Every row gives one point. Any point is a mix of the corners, with weights that add up to 1. It lies inside the corners' shape when no weight is negative. Say inside or outside, and name the corners with a negative weight.

Corners:
(1): [ 54 -24]
(2): [-42  38]
(3): [-28 -17]
Points:
[ 37 -21] -> inside
[-47  -3] -> outside (1)
[-37  33] -> inside
[38 -1] -> outside (3)

Corners:
(1): [-25  42 -17  -3   8  69  39  39]
(2): [-40  -7 -17   3 -38 -59 -44 -34]
(3): [-13 -67  -7  44 -84 -10 -34 -54]
(4): [ 27  21  -1 -42  67  56  -3  10]
(5): [-39 -19  33 -24 -50   1 -47   8]
(6): [ 37  96  72 -15  48  45  27  -1]
(7): [-51 -59  26  33 -11 -17 -42 -42]
(8): [-18  31  43 -51  35  48  42 -33]
(9): [ 42  36  51 -58  49  25  78  30]
Points:
[-26  -6   9 -12  15  15  -6  -3] -> outside (3, 6)
[  0  29  40 -39  29  34  37 -11] -> inside
[-21   2  28  -5  -5  13   6  -6] -> outside (4)
[ -9  15  31 -29  18  20  23 -15] -> inside
[ -6   4  40 -20  -9 -11   8 -22] -> outside (1, 4)
[ -4  -6  16 -15   4   1 -15 -20] -> outside (1)
[ 13  23  28 -20  27  49  19   4] -> outside (2)

Corners:
(1): [ 29 -32   0  35   7   9  20   4 -21   3  48  50]
(2): [ 35  41 -27  21  28 -42  -1  68 -10 -20 -15 -28]
(3): [  4 -23 -35 -11  19 -25   0 -15   4 -27   0  33]
(4): [ 25  34  44 -20  24   5 -22 -14  28 -36  15 -28]
(5): [ 77  59  31  35  40  11 -28  -1  -8  19  14  79]
(6): [  9  -4  34 -24  41  -2 -39  26   9 -18  20  12]
(7): [  4  66  30  17 -32 -13  13 -23  -9 -17  -5   5]
(8): [  5  36  22  23   4  -4 -42 -28 -16  38   7 -23]
(9): [ 48   0  52  26  20  17  14 -27  18 121 -44   5]
(10): [ 18  -9  -7  -3  38  -6 -11  13 -35 -23 -21 -18]
(11): [ 30 -14 -51 -59  17 -37   7  -7 -46  50  15   0]
(12): [ -14  -17  -22  -37 -103  -10  -21  -35    0  -27    6  -22]
(13): [ 27   1  31  -1  -1 -51 -10   6  10 -18  -8  -7]
Points:
[ 15   1   4  -7 -11  -7  -8 -12   0 -12  12   3] -> inside
[ 39  42 -43  22 -19 -38 -10  -3 -41  16  19  38] -> outside (4, 6, 9, 10)
[ -5   8   0  -7 -21 -27 -13   6   4 -58   8 -22] -> outside (5, 9, 11)
[  2 -38 -17 -14   6  -4  -7  10 -17   9  11  -6] -> outside (4, 5, 7, 13)
[ 21  25  23  -5   8  -7  -9  -9   4 -15   7  -7] -> inside
[ 14   9 -18   1  -3 -24 -12  10 -21 -15   3   5] -> outside (4, 9)
